Every row gives one point. A path goes straight from each point to the next, and from the last back to the first. The post is the endless flat space through its rows: a point in 2 columns, a line in 3, a plane in 4, and so on, so that a path can go around it. Count how often the path circles the post. Going back the other way cancels.
In the rows, zero is written as 128.

Post, one row:
[[111 140]]
Path (25 x 2):
[[ 86 177]
 [ 75 128]
 [ 92 102]
 [127 131]
 [152 172]
 [105 159]
 [ 63 162]
 [ 88  93]
 [127 109]
 [131 145]
 [ 89 175]
 [ 70 121]
 [ 96  86]
 [130 130]
 [127 161]
 [101 178]
 [ 61 122]
 [109 119]
 [130 126]
 [140 173]
 [ 84 159]
 [ 94 127]
 [ 98 101]
 [122 123]
 [127 157]]
Times around: 5

Post (5 x 6):
[[ 99 142 107 119 158 123]
 [115 155  64 105 109  89]
 [113 137 164 149 113 135]
 [152 117 184 112 118 108]
 [149 115 103 107 117 115]]
Path, 22 rows:
[[104 177 180 115 143  91]
 [125 167 113  89  80  69]
 [161  92 161  74 117  93]
 [117 161 101 115 105 106]
 [144 191  73 114 119  79]
 [128 163 157 190  53 108]
 [123  51 112 108 176 156]
 [150  99 133  49 133  65]
 [114 115 105 144  89 109]
 [129 159 140 151  98 118]
 [133 127 174 132 143 114]
 [122 165 107 114 134 101]
 [182 128 123  90 160  96]
 [116 105 141 151 104 111]
 [146 121 140  76 109  66]
 [112 156 172 112 108 112]
 [185 118 136 124  75 118]
 [179 129 129 110 114 105]
 [147 143 120 119 145  95]
 [170  67 107 136  40 118]
 [ 81 159 140 100  99  67]
 [128 139  98 105 104 113]]
Times around: 2

Post, 10 rows:
[[126 149  96  97 138 131 139  95 102  99 146]
 [141 145 140 148 122 108 162 152 123 150 115]
 [135 130 112 123 120 123 106  82 106 136 146]
 [179 119 121  99 165 116 141 145 121  69 132]
 [143 131 125 157 137 151 150 137 133 157 146]
 [131 130 127 118 117 127 138 151 111 169 131]
 [103  50 110 132 181 120 130 148 100 128 134]
 [104 120 148  74 146 138 185  88  93 154 138]
 [101 121 142 116 122 137 133  93 105 123 156]
 [105 157 149 149 167 164 103  91 152 114 136]]
Path (30 x 11):
[[120 204 142  96  93 116 131 105 128 114 131]
 [110  86 133 171 114 156 123  92 148 112 195]
 [154 116  84 151 131 137 154  83 126 148 198]
 [139  91 195 103 124  79 164 108  81 158 153]
 [134 139 133 113 155 133 107  89 133 138 140]
 [167 160  93 186 154 119 141  51 164  49 154]
 [119 116 166 161 158 162 121 114 139 143 184]
 [152 136  62 156 183 148 156 149 106 128 140]
 [135 124  76  78 202 146 169 129  84 131 107]
 [108 146 127 111 134 145 134  89 124 107 126]
 [ 77 125  83 127 149 188 132 131 142 142 167]
 [107 131 125  95 110 141  69  80 111  60 210]
 [108 123 196 120 151 136 127  78 106 123 158]
 [156 162 104 122 120 144 125 110  96 156 138]
 [110  91 138 132 156 153 119 128 106 148 176]
 [ 79  96 150 165 177 137  80  99 153 117 172]
 [ 81 108 178 102 139 190 125  64 164 135 176]
 [103 144  57 104 114  89 167 115  69  63 120]
 [164 129 107 133 132 154  96  82  96 133 154]
 [103 167 178 110 112 126 185  58  87 136 146]
 [153 176 178 115 111 108 167  89 124 147 153]
 [143 162  67 146 100  90 176 103  72  98 152]
 [164 103  90 148 154 133 110  76  94  95 149]
 [131 124 123 108 149 122 158 131 110 124 114]
 [109  40 163 138 186 154 126  98 162 190 149]
 [105  60 203  72 159 128 173 100 103 133 184]
 [156 142 183  98 139 140 211 129 110 164 143]
 [111 131 146  98 163 183 173 146 101 167 136]
 [115 112 197  71 154 160 123  85 135  94 115]
 [173 123 114  74 145 124 142 174 138 185  87]]
Times around: 2

Post (17 x 18):
[[134 121 166 136 128 124 135 109 105  89 125 119 110 111 126  85 153 115]
 [110 178 127 133 127 146 185 177 112 126 145 140 128  88 164 110 160 126]
 [113 160 133 103 124  92 146 137 121  71 140 129 123 158  94 134 107 117]
 [148 149 170 128 167 117  61 103 137 133 129 115  77 150 118 194  99 128]
 [136 139 211  97 148 128 107 139 116  81 113  80 117 157 130 146  79 110]
 [139 145 116  87 113 124 186 148 129 197 103  93 138 131 118 103 120 101]
 [104 177 142 134 159  98 150 156 154 122 117 116 125 131 103 100 109  97]
 [136 142 130 147 181 127 146  93 157  77 102  99 110 143 107 117 135 138]
 [ 87 174 122 125 133  98 162 135 153 135 151 111 156 149 125  97 134 115]
 [167 192 120 132 140 136 139 174 128 158 131 131 163 124 108 176 148 137]
 [146 104 149 102 119 151 145 146 170 160  85  81 143 105 156 170 177  88]
 [187 125 129 149 174 116  98 122 110 150 144 133 101  91 155 151 130 117]
 [106 129 154 162 160 115 129 169  97  59 106 117 130 122 122 169 162 154]
 [134 139 150  92 162 162  85 181 168 138 107  77  98 139 136 123 154 128]
 [143  44 129 106 134 145 101 125 113 145 101 143 116 101 109 164  85 140]
 [123 133 173  77 161  92 115  76 121 111 132 161 106 131 150 124 122 132]
 [120  83 152 129 160 145 133 152 120 124 114  99 141 142 130 172 163  78]]
Path, 24 rows:
[[145 161  44 113 233 129 133 149 128 102 143 163 107 113 114 102 198 143]
 [116 128 149  98 116  86 152 152  97 127 156 151 127 118 120 167 155  97]
 [ 88 103 136 129 164 149 133 175 142 126 106  41 107 106 128 161 115 111]
 [100 146 132 137 161 155 111 142 112 153 148 114  71  84 205 168 163 127]
 [163 165 133 179 158 145 145 109 126  99  97 123 141 127 100 139 165 150]
 [126 119  94 114 193 135 129 125 137 139 114 210 132 158 115 150 178 170]
 [101 160 158 114 196  97 131 131 123 131 106 113 129 149 187 151  99 126]
 [ 76 171 151 124 127 152  82 149 220 132 146  81 116 120 124  95 189  66]
 [137 113 169  97 166 134 109 155 117  96 131  45  82 129 144 144 141  86]
 [ 93 119 133 157 216  99  37  97 123 154 148 150 124 167  96 107 149 141]
 [122 197 124 125 167  98 105 132 129 158 101 119  95 152  93 100 186 146]
 [103 135 144 108 169 103 153 140 151 180  69  83 124 106 115  93 123 125]
 [135 128 146 140 105  39 117 118  84  26 182 188  96 101  93 183 106  88]
 [ 90 136 134 168  75  55 203 114 116 106 150 181 124 132 103 191 162 106]
 [170 125 181  99  73 131 158  94  78  91  76 120 117 149 107 159 100 102]
 [110  98 189 141 185 153 153 173  93  69  92 148 109 178 101 137 164  97]
 [116  62 127 121 159 137 159 190 128 196 158 120 183  96 163 163 188  80]
 [ 63 124 145  93 140 135 131 177 144 150 182 121 117 114 192 157 132  61]
 [124 151 131 139 169 105 145  94 151  94 111 120 150 163  97 212 143  68]
 [104 120 156 166 139  95  78 109 156 180 138 108 102 103 112 163 170 102]
 [169 144 180  88 153 137 140 165 159 118 112  84 208 127  96 139 110 145]
 [115 195 133  81 192 119 163  90  92 134 162 162 110 124 141 112 183 107]
 [128 152 124 104 163 159 143 161 120 117 105 155 148 125 134 180 121  98]
 [109 141 147 134 202 180  68 168 145 159  97 103  78 132 163 133 147 129]]
Times around: 0

Post, 17 rows:
[[100  89 120 102 143 155 127  94 177 146 142  92 154  68 155 124 178 141]
 [111 125 122  79 132 168 120  91 146 124  97 109 153 109 169 105 125 142]
 [141  89 109 130 169 149 109  67 146 146 128 110 123  79 132 128 119 134]
 [135  90 120  96 138 204 125 121 139 145 111  91 131 110 152 147 150 154]
 [113 106 107 144  72 101 103 126  66 111 127 152 142 169 129 116 127  52]
 [160 125 130 129  92 112 148 138 101 104 164 147 130 168 141 116 121  99]
 [102  91 108  89 156 149 145 115 123 136 152 108 140  95 139 138 107 157]
 [111 153 111 170  93 142 150 135  71 112 129 132 116 128 106 105 123 122]
 [124 145 110 173  60 114 175 141 130  99 120 128 155 145 111 146 110  67]
 [118  71 152 148 149 138 159 153 134  87  94 133  86 129 136 145 100 156]
 [119 110 132  92 171 151 113  97 146 123 130  90 120 119 102 143 152 166]
 [ 91  86  93 104 133 189 110  87 180 124 162 132 129  94 126 134 119 141]
 [122  77 180 184 154 131 150 165 144 122 103 119 122 147 121  98  98 143]
 [124  73 207 138 157 134 139 161 110 103 130 117  85 134 130 138  90  97]
 [109  98  99  98 136 145  97 108 175 154 145  90  85 103 146 106 121 149]
 [121  72 113  63 148 172 129  91 175 114 140  88 117  89 103  97 143 143]
 [141 120 142 174  50  93 141 151  84  91 142 134 159 146 115 132 109 114]]
Path:
[[ 85 120 147  91 163 125 158 160 163 115 103 139 131 112 153 136 106 123]
 [103 111  87 147  90 129 193 162 192 126 126 101 171  54 209 137 131 123]
 [122 113 119  57 172 191 136 108  98 112 151  98 151 161 163 149 125 119]
 [143  83  95 221  64 136 164 112 167 118 154 150 214 139 156 152  98 128]
 [156 107 152 182 122 135 117 142  78 115  75 103 212 175 157 150 159 139]
 [128 106 115 148  73 198 117 127 119 103 123 164 152 122 171 144 144  89]
 [ 30 122 113 192 101 103 175 131 134 112 147 188 183  75 109 112 132  93]
 [ 84 104 149 202  80 116 128 127  78 137 122 147 119 107 129 110 128 174]
 [108  41 136  78 143 146 116  60 136 112 159  95 124  91  77  54 135 100]
 [ 74 104  96 132 154 105  52  89  51  99 138 118  91 138  99 120  87 186]
 [ 98 124 136 210 145 123 164 153 162 121 118 111 153  88 100 121  87 195]
 [104 144  97 120 115 209 100 138 143 158 123  97  91  66 116 152 156 174]
 [ 89 136 132 112 154 136 153 106 131 140  94 143 132 150 115 118  93 156]
 [118  68 121  68 114 165 147 137  86 103 167 101 118 150  99 141 142 157]
 [122 136 151 108 178 127 177 134 104 135 131  90 173 160 156 135 118 139]
 [147 111  62 118 144 105  99  91 147 145 155 133 121 112 172  98  81 152]
 [108 146  76 120  91 166 173 125 170  92 116 166 105  89 133 125  82  53]
 [142 101 210  94 105 122  92 176 154 116 171 106 151 142 113  90 128  99]
 [150  98  80 163 138 115  79 138  90 160 110 111 144 138 161 143 130 102]
 [136 128 103 115 133 166 168 149  67 126 129 136  71 116 120 119  87 123]
 [ 97  88  84 130 155 173 118 102 157 176 117 125  82  99 163 163 101 154]
 [106  57 131 106 123 143 159 126 102 112 135 105 145 158 110 108 144 152]
 [ 94 124 160 113  95 131 116 124  79  71 159 136  92 134 117  97  91  92]
 [110 137 113 157 175 150 142  75 116 104  63 112 185  51 145 117 151 147]
 [115 110 138  78 111 183 143 156  91 140 146  88 214 137 177 128 166  92]
 [135  84 156 198 126 127 127 105 129 128 113 127 175 132 125  86 118  87]
 [126 122 156 154 105 113 160 114 126 124 129  78 210  90 159 213 106 137]
 [ 90  48 123 118 103 159  95 155 116  90 111 124 116 127 156 116  98 110]
 [ 73  74  98  69 162 161 125 113 122 106 208 153  73  69 105 141 107  77]
 [115 108 177 133 112 163 167 128 137  76  61 124 195 123  91  97 106 159]]
Times around: 3

Post, 17 rows:
[[109 100 193 107 105 159 126 147 154 157 148 144 169  94 119 106  65 146]
 [ 99  85 155 144 161 125  65 137 160 106 108 140 118  96 192  88 175  80]
 [122 142 163  71 111 106 160 113 137 170 187 127 170 139 113  99 130 112]
 [137 152 100 147 127 128 155  85 147 123 118 134 154 134 109 129 172 116]
 [114 138 182  92  95 155 122 139  81 130 110 126 137 140 126  86 108 182]
 [ 68 191 176 157 113 163 163  88 113 151 155  63 110 120 122 167 128 187]
 [ 82 116 141 143 136  90 128 108 137 130 135 129  90 115 132 103 135 106]
 [127 159 130 158 112 151 163 126 142 114  78  81 162 165 136 132 147 138]
 [113  70 126  75 118 142 152 105 150 148 128 153 149 108 122 138 119 101]
 [ 96 130 117 173 140 167 143 186 162 110 122  87 132 128 138 137 145 131]
 [109 150 123 161  73  86 119  54 177 166 153 151 158 111 155 147 118 127]
 [101  98 160 134 145 131 121 128 161 152 126 127 188 133 127 153 156 110]
 [146 113 104  97 130 155 119 132 115 123  95 108 108 129 112  56 134 182]
 [145  96 122 109 123 187  84 148 145 131 119 123 112 120  97  76 170 120]
 [129 102 109 130 179 169 127 143 167 136  94 140 154 134 122 154 153  84]
 [145 109 166 100 120  87 106 152  66 123 130 101 137 112 116 157 120  87]
 [114 185 112  97 136 117 146 124 167 109 103 118 185 146 112 120 170  86]]
Path, 26 rows:
[[ 68 207 171 136 129 146 190  92 136 136 165  78 128 190 116  99 226 168]
 [107 143 128 145 128  49 157 105 167 145 161 178 142 143 186 121 103 139]
 [152 159 143 106 118 174 112 104 137 111 126  98 145 146 155 127 208 141]
 [131 146 129 139  98 104 106 101 196 160 149 165 139  99 142 102 128 158]
 [101  39 128 183 126 151 133 135 134 168 117  96 139 100 148 206 121 132]
 [ 97 136  84 130 153 153 121 100 132 102  88 139 150 140 113 139 165  81]
 [ 94  93 114  98 136 162 142 100 132 143 112 120 127 121 115 114 134 160]
 [121 122 109 122 142 134 170 113 141 128 117 139 163 128  89 103 142 109]
 [104 126 160 104 119 172  68 145 114 109 136 123 143  70  93 117 109 138]
 [ 99 133 127  90 150  97 126  57 203 121 102 164 202 107 146 176 136 124]
 [144  91 143 122 120 155 110 156 140 144 144 131 123  81 135 105 154 177]
 [163  52 166  88 161  50  73 153  86 134 153 109 107  51 163  78 103  82]
 [101  75 133 140 108 119 119 105 195 159 144 109 164 103 116 112 114 114]
 [102  91 104  83 169 226 127 113 148 128 106 134  88 145 112 112 189 135]
 [108 122 151 100 141 185 109  58 148 133 151 119 100  75  95 158 213 106]
 [129 124 134 127 105 182 121 121 145 115 138 100 186 148 111 205 185 132]
 [134 132 154 138 111 145 134 107 141 168 175  77 229 103 111 182 112 144]
 [ 96  73 138 164 115 144  59 142 153 173 157 172 149  74  81  76  64 145]
 [ 99 114  94 122 169 193 210 165 166 103 120 134 137 181  66 124 132 135]
 [ 96 113  97 125 154 118 157 123 135 103  97 120 132 113 137 209 157  90]
 [102 127 157 100 114 190  88 158 183 151 122 133 146  77  92 110 134 143]
 [113 112 119 129 137 116 176 189 136 141 155  74 192 104  81 111 120 127]
 [ 89 149 192 163  97 200 172 198  99 112  70  65 158 147  98 100 120 164]
 [138  91 111 178 158 105 107 107 131 142  86 139 160 101 182 112 163 115]
 [128 115 151 167 124 136  77 116  95 127  95  99  80 119 102  87 108 138]
 [130 106 132  83 101 157 119  98 132 135 188  95 128 108  83 147 192  83]]
Times around: 3

Post, 17 rows:
[[110 139 119 120  84 107  76 151 114 113 123 141  85 136 137  99 116 107]
 [153 160 157 120  98  96 106 140  87  93 138  96 122  98 152 129 103 133]
 [150 110 166 125 177 140 167 141 147 166 113 145 162  93 110 164 141 152]
 [135 118 139 103  91 115  71 114 110  98 150  89 104 120 163 148 101 128]
 [154 141 120 149 193 160 169 135 157 111 114 103 149 137 141 132 122 135]
 [113  88  98 127 175 136 166 129 100 145 101 116 151 139 111 150 109 139]
 [142 107 166 144 223 132 149 137 108 126 148 134 158 126 151 152 129 117]
 [184 134 118 118 172 147 148 131 114 130 104 133 137 165 111 157 124 154]
 [ 78 181 124  91  73  83 108  88 114 139 126 130 101 146 121 117 176  99]
 [140 134 111 143  90 121 116 123 109 114 178 105 126 132 133 118 113  94]
 [122 146 113  98  91 131  71 146 103 108 157 117 139 109 157 139 125 111]
 [142  77 153 124 202 189 179 140 100 117 112  85 143 112  84 147 157 111]
 [145 104 124 125 202 129 144 128 115 128 139 130 141 123  91 129 134 162]
 [ 91 169 133 133  66 111 110  85 126 135 102 118 149 167 101  88 155 135]
 [145 143 164 132 199 166 153 132 114 182 128 103 135 122 113 138 126 149]
 [130 122 120 127  93 141 125 116  89 110 147 132 107 113 176 104 135 132]
 [113 133  99 151  94 115  71 119  89 100 138 130  99 121 124 151 147 120]]
Path:
[[ 92 146 200  84 125 118 161 105  80 141 118 140 134  49 157 121 145 178]
 [148 133  78 102  97 144 115 133 135 126 129 142 100 161 160 155  95 169]
 [155 116 147 159 160 140 155 149 112 111 132 117 151 145 125 112 124 132]
 [155 115  88 154 234 192 176 135 159 169  20 137 148 175 116 130 134 187]
 [ 86 142 102 136 179  97  60 133 126 134  78 162 122 118  98 104 144 201]
 [150  90 136 143 184 123 160 102  61 169 145 172 114 119  74 168 200 155]
 [120 125 159 169  89 123 107 150 152 157 160 153 131 105 103 139 152 110]
 [134 172 168 132 127 143 127  97  77 114 117  73 137 136 117 157 138 145]
 [110 159 203 104 119  78  88 107 111 158 118 116 159 131 161 156  81 139]
 [176 159 192  66 178  60  84 160 137 116 200 101 115  45 203 124  94  95]
 [196  79 100 105  83 116 138 151 100 127 140  60 197 103  78 127  78 141]
 [126 130  97 206 182 113 170 145  97 118 167 136 130 175 144 118 128 114]
 [ 88 111 129 130 120 101 155 132  82 139 114 129 122 109 110 147 132 119]
 [ 89 150 106  61  58 110  89  81 120 185 113 146  98 162 149 128 103 164]
 [160  99 133 134 143 149 140 135  80  89 141 117  84  96  83 114 180  52]
 [125  50  91 148 124 139 145 146 121 150  96 113 151 124  91 119 114 136]
 [176 143  89 160  91 150 127 164 133  61 155  53  93 136 151  97 127  93]
 [ 94 125 130  47  84 102  88 151 128 101 110 143 128  81 123 170 161 133]
 [127 170 200 105 166 153 167 150 131 132 142  98 178 101 161 134 114  88]
 [165 179 161  94 141 106 130 119 106  97 174  69 161  82 114 158 131  80]
 [141 124 109 124 163  99 127 153 112 147 146 152 148  86 119 128 154 127]
 [142  94 108 117 147  92  87 164 117 102 138 111 106 150 142  94 106  96]
 [124 102  57 123  69 177  73 132  90  94 119  71 133 119  96 153 137 112]
 [161 170 113  82  90 104  92  96 111 108 139 167 109 155 177  98 119 131]
 [128 153 199  76 175 144 133 114 125 166 183 150 127  54 155 169 185 133]
 [144 179 192 131 169 100  96 148 109 130 148 156 129 109 174 165 134 147]
 [132  58  28 142 176  77  80 110 119  70  88 150  96 211 117 133 120 184]
 [128 113 160 192 197 120 174 122  90  96 145 107 164  46 110  96 210 105]
 [109 133 147 118 168 104 106  84  85  95  87  88 101 147 132 160 133 140]]
Times around: 1

Post (17 x 18):
[[135 119 135 128 165 120 152 144 182 134 120 148 128  93 117 137 116 121]
 [112 132 127 167 145 139 131 102 152 122 174 164 135 133 125 154 124 125]
 [114 138  92 140 128 179 135 186  61  96 149 147  92 167 137  77 119  81]
 [106 137 120 151 155 103 147  90 116 120 118 104 151 108 132 109 130 112]
 [112 108 124 113 120 146 152 109 133 121  86 131 116  79 131 176  93  99]
 [124 110 117 115 149 141 120 132 102 116  71 161 161 105 121 143 137 137]
 [142 112 145 189  99 139  86 131 100 124 168  89 114 135  94 131 121 113]
 [126 163 138 136 125 108 129 144 137 106 126 112 155 102 101 174 101 153]
 [105 116  52 165  80 141  90 173 138 139 125 104  96 135 129 119 106 113]
 [127 140 160 142 129  85 108 155  97 124 143 139 142 140 156 180 174  90]
 [147 159  79 156 137 157  63 135 104 112 130  97  71 157 126 122 129  75]
 [139 140 119 151 142 137 170 100 110 157 125 119 126 113 150 152 120 154]
 [148 117  84  79 128 152 141  99 141 137 130 132 160 120 145 124  93 118]
 [124 141 169 102 114  99  66 134  88  93  83 130 103 117 214 134 167 112]
 [146 108  62 130 128 126 114 137 113  60 135 112  49 154 157 123 143  97]
 [128 125  68 111 114 154  71 171 129 109 191 111  56  95 123 120 166 112]
 [121  99 137 133 202 104 143 138  95 128 102 146 140  86 156 148  98 123]]
Path (23 x 18):
[[108  95 126 149  91 140 126  99 102  79  94 154 109 133 160 164  84 132]
 [107  55 144 109 158 125  55  91 179 136 120 163 141 117 136 141 116  70]
 [116  74  89 153 163 158  76  94 109 158 135 101 139  99 110 114 104 100]
 [135 180 129 143 145 146 130 161 105 113 147 162 147 170 156 114 203 105]
 [155 104 137 241 219 114 155 156  59 122 167 121  55 128 142 138 140 139]
 [144 144  94 154 129 130 136  80 140 142 112 106  90 130 165 125  81 106]
 [178 118  97  62 164 142 180 128 103 123 155 210  96 187 186 121 165  94]
 [174 141 100 126 209 120 107 103 103  88 169 134  91 159 179 162 119 139]
 [154 186  81 152 118 111  69 125 154 112 161  96 119 105 150 184 154 160]
 [121 150 111 138 114 119 133 109 124  74  93 155 107 144 171 135 114 139]
 [109 153 147 113 147 129  85 112  71 105 112  94 103  57 114 150 154 134]
 [ 94 102 127  85 159 211 119 150  83 160  98 125 118  97 166  62  94  81]
 [113 125 136 181 108 163 156 145  99 151 146 151 146 119 142 171 125 165]
 [111 124  93 175 148  96  96 132 118 124 111 150 115 131 152 174 179  96]
 [148 129  97 148 102 157  97 101  96 148 140 115 141 144  99 176 113 106]
 [148 106 139 206 203 128 131  93 113 145 132 106  68 107 118 133 142 136]
 [147 143 143  99 120 166  85 143 110 115 168 123 131 105 138 167 128 140]
 [157 107 132  55 190 141  59 161  62 107  61 134 123  34 159  60 164 109]
 [156 175 138 126 119 155  75 146 106 154 153 143 160  95  82 118 184  93]
 [ 92 128  79 166 141  85  82  96 105 129 122  74  50  89 183  97  92 131]
 [133 119 111  42 199 150 160 214 149 135 119 213 162 134 145 110 135  84]
 [ 88  94  89 176 161 126  98 139  60  57 125 171 182 145  83 177 164 128]
 [152 144 120  66  50 162 102  91 115  99 134 114 139 114 157 134  98 115]]
Times around: 5

Post, 17 rows:
[[108 138 140 128 154 138 144  93 123 110 159 130 128 134  99 145 133 143]
 [157 114 159 113 123 114 147 113   7 114 103 109 182 152 127 109 177 133]
 [114 110 112 137  87 145 141 114 112  94 130 124  99 139 132 143 157 141]
 [134  92 119 108 159 112 142 110 139 105 147 108 116 158 120 149 120 142]
 [149 136 108 116 130 128 126 108 145 173 145 131  91 124 121 110 152 113]
 [131  96 167 147 164 119 134 142 147 100 120 136 117 121 163 151  97 100]
 [137 122 137 154  96 129 156 113 131 110 165 140 120 172 102 140 131 129]
 [144 131  99 146 121 123 115 112 105 120 155 129 120 122 123 128 111  97]
 [138 123  97 139 133  95 148  93 125  88  81 106 125 138 141 119 145 148]
 [188 119 131 165 104 146 102 159 104 134 153 134  96 118 141 142 121 132]
 [128 141 124 110 135 117 143 115 144 121 151 120 112 166 147 147 116 145]
 [ 96 138 131 137 154  79 129 148 126  97 137 120 127  99 118 149 127  85]
 [135 132 114 171 125 115 121 141  76 139 172 136 124 120 111  89 119 112]
 [114 139 103 111 116 112  96 110 150 135 112 119 146 122 115 146 131 148]
 [142 139 108 123 162 148 122 139 156 161 140 139 113 134 101 138 128 117]
 [139 121 129 121 121 134 155 120 126 147 143 150 131 125 136 155 128 149]
 [161 120 145 172 127 170 130 134 117 132 186 140 147 114 132 117 130 120]]
Path:
[[149  94 105 166 142 105 111 127 100  64 124 110 112 165  86 142 135 162]
 [104 129 125 171 104  81 145 125 148  77 169 121  91 185 113 163 103  98]
 [143 130 124 133 120 111 121  89 135 156 136 124 106  93 130 136 126  93]
 [158 100 127 143 134 178 135 146 118 155 172 119 106 126 100  93 145 140]
 [123 116 131 140 166  92 133 120 138 108 125 124 150 128 104 143  81 100]
 [130 178 180 149 170 137 156 174 111 162 159 143 140 128 120  89 119  66]
 [119 151 100 133 123  71 118  86 128 103 131 121  95 112 137 127 100 135]
 [ 81 118 100  91  83  57 107  80 115  94  94 122 191 124 117 154 132 135]
 [106 122 132 104 146  78 111  96 137  79 121  98 114 125 134 167 135  94]
 [145 115 144 188 125 108 128 109 130  78 161 111 113 172  89 148 120 106]
 [189  94 143 100 138 108 131 118 130 150 108 105 128 118 182 134 141 135]
 [130 167 126 113 146 115 155 138 136 145 175 116 137  98  86 143 157 160]
 [139 139  79 137 136  60  99 116 179 121  63 119  91  70 141 118 121 130]
 [137 129 117 186 136 162 123 148  93 157 151 176 118  95 128  74 133 140]
 [149 128 105 113 166  94 150 121 148 164 137 136 103 158 139 129 120 118]
 [120  90 125 179 118 168 136 132  76 150 178 153 118 100  91 120 147  76]
 [113 131 162 119 144  97 171 119  81 121 116 108 152 161 159 113 110 141]
 [173 110 144  99 148 160 150 125  86 171 120 117 120 154 135 101 163 163]
 [ 87 107 138 137 110 106 146 104  89  71 146 120 121 108 120 101 141 106]
 [ 99 145 122  92 158  98 131  94 102 129 174 130 126 153 132 132 123 163]
 [148 110  74 151 139 143  88 128  94 119 129 105 165 101  97 122 160 148]
 [118 123  82 151 130 134 131 125 139 149 135 109 144 136 110 113 151 119]
 [138 139 159 199 152 172  96 121  70 116 141 151 160  90  81 147 142  99]
 [139 143 158 132 110 118 129 136 119 136 171 134 109 117 132 167 148  87]
 [134 131 105 158 107 150 143 125  90 106  94 130 128  82 148 141 158 132]
 [169 178 107 147 107 142 167 134 135 135 158 119  90 100 140 135 142 121]
 [141 119 115 137  70 144 134 134  92 120 129 126 105 141  85 117 195 133]
 [124  91 130 135  88 172 161 138  79  83 165 154 170 129 102 151 143 133]
 [108 143 113 192 103 125 148  92 157  44 179 119  65 146 148 108  82 143]
 [159 135  96 129  99 100 125 116 148  96 126 137 101 142 128 152 135 134]]
Times around: 4
